Each row is a point. Each copy is the shape, with its points in the same order, turned, moved and blurred by noise. Some copies are also mirrored. Which?
In the rows, zero is written as 128.

Shape (7 x 2)
[[141 163]
 [151  98]
 [128 187]
 [144  98]
 [114 111]
 [153 126]
 [109  95]]
Copy 1 (7 x 2)
[[126 163]
 [106 104]
 [135 185]
 [113  98]
 [143 111]
 [105 129]
 [147  93]]
Copy 1 is: mirrored
Copy 2 (7 x 2)
[[ 83 104]
 [147 112]
 [ 61 111]
 [150 116]
 [131 142]
 [123 105]
 [142 149]]
Copy 2 is: mirrored
Copy 3 (7 x 2)
[[ 92 143]
 [123  86]
 [ 94 172]
 [129  91]
 [149 121]
 [106 108]
 [161 109]]
Copy 3 is: mirrored
Copy 4 (7 x 2)
[[ 95 152]
 [162 138]
 [ 69 149]
 [158 130]
 [137 109]
 [136 151]
 [151 100]]
Copy 4 is: only turned

Shape (8 x 3)
[[ 90 162 128]
 [157 131 134]
 [113 103 138]
 [165 132 150]
 [ 84 108  87]
 [157 121  82]
 [ 95 153 117]
 [112 121 111]]
Copy 1 (8 x 3)
[[ 81 152  93]
 [138 149 145]
 [117 107 127]
 [153 153 142]
 [ 59  99 138]
 [ 99 143 184]
 [ 80 146 107]
 [ 94 130 137]]
Copy 1 is: mirrored
Copy 2 (8 x 3)
[[118 146  69]
 [150 130 131]
 [102 147 141]
 [162 145 133]
 [ 77 105 109]
 [135  84 126]
 [111 139  79]
 [110 119 117]]
Copy 2 is: only turned
Copy 3 (8 x 3)
[[ 78 146 114]
 [154 153 117]
 [131 106 122]
 [163 154 101]
 [ 98 109 168]
 [152 158 168]
 [ 87 142 127]
 [117 127 141]]
Copy 3 is: mirrored

Shape (8 x 4)
[[ 85 107 105  61]
 [131  70 112 133]
 [145 131 102 138]
 [ 71 139  98 119]
 [136 136 166 123]
 [146 145 103 117]
 [143 146 100 153]
 [131 145 158 140]]
Copy 1 (8 x 4)
[[ 87  74 156 110]
 [154 138 178 104]
 [156 134 126 145]
 [130  86 105  97]
 [103 171 115 119]
 [130 128 124 155]
 [166 138 111 145]
 [120 168 102 116]]
Copy 1 is: mirrored
Copy 2 (8 x 4)
[[193  81 108  95]
 [161 132 137 166]
 [113 156 129 120]
 [137  91 149  88]
 [ 99 103  83 144]
 [123 146 105 106]
 [108 158 128 118]
 [ 92 107 107 135]]
Copy 2 is: mirrored

Shape (10 x 6)
[[153 152  93 149 154 112]
 [145 157  94 110 138 162]
 [ 98 106 129 123 155 123]
 [ 95 149 170 170 129 132]
 [163 157 120 104 107 130]
 [148  77 116 173  98 144]
 [145 159  82 154 108 121]
 [144 120 107 116  90 149]
 [ 91 102 124 137 153 167]
 [112 137 150 103 133  85]]
Copy 1 (10 x 6)
[[149  97 110  94 177 147]
 [153  68 108 143 143 137]
 [121 111 110  83  97 146]
 [184 150 139  93 101 149]
 [137 111 120 148 154 109]
 [121 152 100 140 132 204]
 [168 115  81 124 171 144]
 [129 123  93 161 133 145]
 [139  96 112 103  80 179]
 [117 134 122  87 117  96]]
Copy 1 is: only turned
Copy 2 (10 x 6)
[[152 128  81 142  89 126]
 [105 129 122 141  77 137]
 [131 146 109 102 154 128]
 [123 155 112 184 176 105]
 [141 109 139 160  99 156]
 [132  79 124 135 137  68]
 [148 125 115 160  77 101]
 [129 105 158 137 103 115]
 [ 89 144 111 106 153 107]
 [171 147 129 135 157 154]]
Copy 2 is: only turned
Copy 3 (10 x 6)
[[123 166 162 128 154  97]
 [124 154 168 156 113 139]
 [125 127 100 148 163 132]
 [143  67 138 141 164 104]
 [109 136 157 115  96 122]
 [187 140 100 132 111  81]
 [122 151 166 146 116  72]
 [134 138 125 141  83 113]
 [158 124 108 177 154 144]
 [ 83 110 111 111 149 120]]
Copy 3 is: only turned
Copy 4 (10 x 6)
[[ 99 134 176 125 101 127]
 [135 179 157 121 125 117]
 [138  99 117 118 142 137]
 [ 73 123 103  82 146 117]
 [100 173 143 154 133 112]
 [124 128  90 132  75  77]
 [ 94 147 171 122 109  78]
 [129 166 123 147 125  83]
 [155 126 102  90 132 129]
 [ 92 107 128 146 167 131]]
Copy 4 is: mirrored

Shape (11 x 8)
[[125 154 114  70 101  99 157 147]
 [ 91 141 138 110 162 177 113 118]
 [156 165 134 105 120 203 115 180]
 [ 97 134 152 125 125 155 154 130]
 [155 165 114 167 153 153 126 144]
 [105 106 173  90 155 119 158 103]
 [123 123 159 145 117 156 109 140]
 [135 146 137 132 122 147 134  96]
 [146 155 168 145 152 145 141 107]
 [155 103 116 149 150  97 163  86]
 [143 146 144 108 115  93 139 126]]
Copy 1 (11 x 8)
[[168  89 126 112 126 173 134 130]
 [143 142 110  81 123  88  97  86]
 [197 127 102 141 132  80  68 141]
 [136 157 111 118 103 123 120 108]
 [151 155  82 131 182  94 120 128]
 [137 146 158 109 107 125 153  66]
 [129 160 136 125 130  96 102 136]
 [142 145 114 105 131  98 153 129]
 [161 180 120 121 146  96 152 105]
 [108 130 123 138 164 114 196  98]
 [155 130 147 115 148 147 152 134]]
Copy 1 is: only turned
Copy 2 (11 x 8)
[[137  97 189 116 156  88 161 157]
 [117 186 129 116 129 107 148 104]
 [119 134 116 162 154 145 208 109]
 [158 143 151 108 117 122 151 110]
 [146 139  91 165 150 144 124 141]
 [129 160 197 114  81 107 126 133]
 [132 122 111 126  96 132 150 105]
 [154 128 133 147 113  93 132 119]
 [149 153 127 160  90 114 135 138]
 [157 120 165 156 115 114  67 131]
 [124  94 156 131 113  99 136 157]]
Copy 2 is: mirrored
Copy 3 (11 x 8)
[[128 116 138 126 116  73  77  99]
 [119 111 112 113 167 180  78 141]
 [185 138 110 123 205 135 107 103]
 [126  82 103 145 149 141 100 134]
 [114 125 135 113 197 132 152 133]
 [ 90  88  68 110 114 133  82 128]
 [145 111 102 135 142 162 139 127]
 [122  80 125 100 150 140 128 121]
 [ 98  88  96 106 171 145 138 108]
 [ 78  86 111  79 124  97 149 162]
 [108 107 120 114 116 101 123  95]]
Copy 3 is: only turned

Shape (14 x 9)
[[102 142 113 193 160 123 118 110 136]
 [ 67  99 140 143 103 155 108 135 114]
 [107  97 146 128 105 110 109 137 120]
 [ 82  94 152 140 125 141 129 124 140]
 [112 162 124 143 118 117 113  96 125]
 [106 146 105 127 120 111 131 167 108]
 [131 108 165 141 124 170 121 169 144]
 [ 79 118 123 133 124 116  97 134 196]
 [141 148 183  99 152 137 109 138  64]
 [154  82 123 108  95 129 108 140 137]
 [187 103 178 170 127 116 127 123 117]
 [127 132 185 133 149 163 155 140 153]
 [137 178 137 133 132 126 115 159 129]
 [106 112 141 148  87  99 122 106 119]]
Copy 1 (14 x 9)
[[168 159 108 119 119 167 121 166 121]
 [198 181  78 155 147 104 143 111 100]
 [172 160 107 133 118  94 157  93 121]
 [193 169 111 120 152  98 154 130 112]
 [143 156 124 160 122 147 154 137 136]
 [173 108 115 165 106 114 124 116 112]
 [146 140  92 115 148  83 145 128  64]
 [200 134 110 111 135 145 200 121  99]
 [110 138  79 159 118  49 138 149 153]
 [141 134 111 112 150 100 154  62 109]
 [ 98 175 128  84 112  88 124 123 111]
 [145 144 126 117 156  75 153 176  84]
 [125 109 107 152 106 119 146 147 101]
 [167 185 135 144 114 115 153  96 127]]
Copy 1 is: mirrored
Copy 2 (14 x 9)
[[136 104 112 152  95 131  96 159 109]
 [178 143 152  92 113 101 133 152  95]
 [153 148 128 106 140 126 165 136  98]
 [154 121 160 105 123 110 135 126  89]
 [155 102 104 130 110 122 147 150 146]
 [165 160 137 134  98 159 160 156 133]
 [144 170 145 103 107 113 119  83 116]
 [194 119 136 171 139 112 137 113  89]
 [ 93 165 130  95  75  93 188 137 152]
 [148 173 125 111 177 126 151 115 132]
 [ 84 142  87  90 128 140 131  95 116]
 [123 123 162 114  91 118 130  74 126]
 [149 151 111 144  77 137 154 113 153]
 [156 113 105  94 140 138 159 148 104]]
Copy 2 is: only turned
Copy 3 (14 x 9)
[[107 124 109  98 133  88 189 108 159]
 [113 106  89 104 122 100 151 192 111]
 [124 103 139  89 136 107 132 178 120]
 [125  97 104 113 153 109 157 173 123]
 [103 133 118  79 143 103 149 108 103]
 [138 117 140  99  80 106 147 131 107]
 [132 127 105 122 120 165 136 175 144]
 [114 133 151 136 160 110 195 165 104]
 [ 86  81 113  95  98 150  74 117 132]
 [148 148 150 106 143 117 101 174 126]
 [134 121 135  59 157 150 113 134 186]
 [136  99  95 126 145 180 144 128 135]
 [110 133 139  97 100 150 143 107 120]
 [131 113 128  56 154  96 143 160 110]]
Copy 3 is: only turned
Copy 4 (14 x 9)
[[105 185 163  99 159 129 158 111 110]
 [125 148 119 176 133 105 156 100  84]
 [118 126 123 162 132 117 140 112 122]
 [127 163 133 174 133 132 168 119 120]
 [123 170 122 102 161 119 112 108 120]
 [110 135 131 100 109  88 144  93 128]
 [117 137 131 151  84 166 147 119 101]
 [ 85 169  90 143 147 126 185 133 144]
 [154 123 151 128  86 106  77 145  96]
 [127  85  98 144 148 153 140 117 123]
 [109 114 178 136 133 184  98 121 127]
 [144 171 141 138  79 171 140 140 128]
 [105 149 120  87  89 128 112 114 128]
 [114 147 128 157 162 119 121  88 139]]
Copy 4 is: mirrored
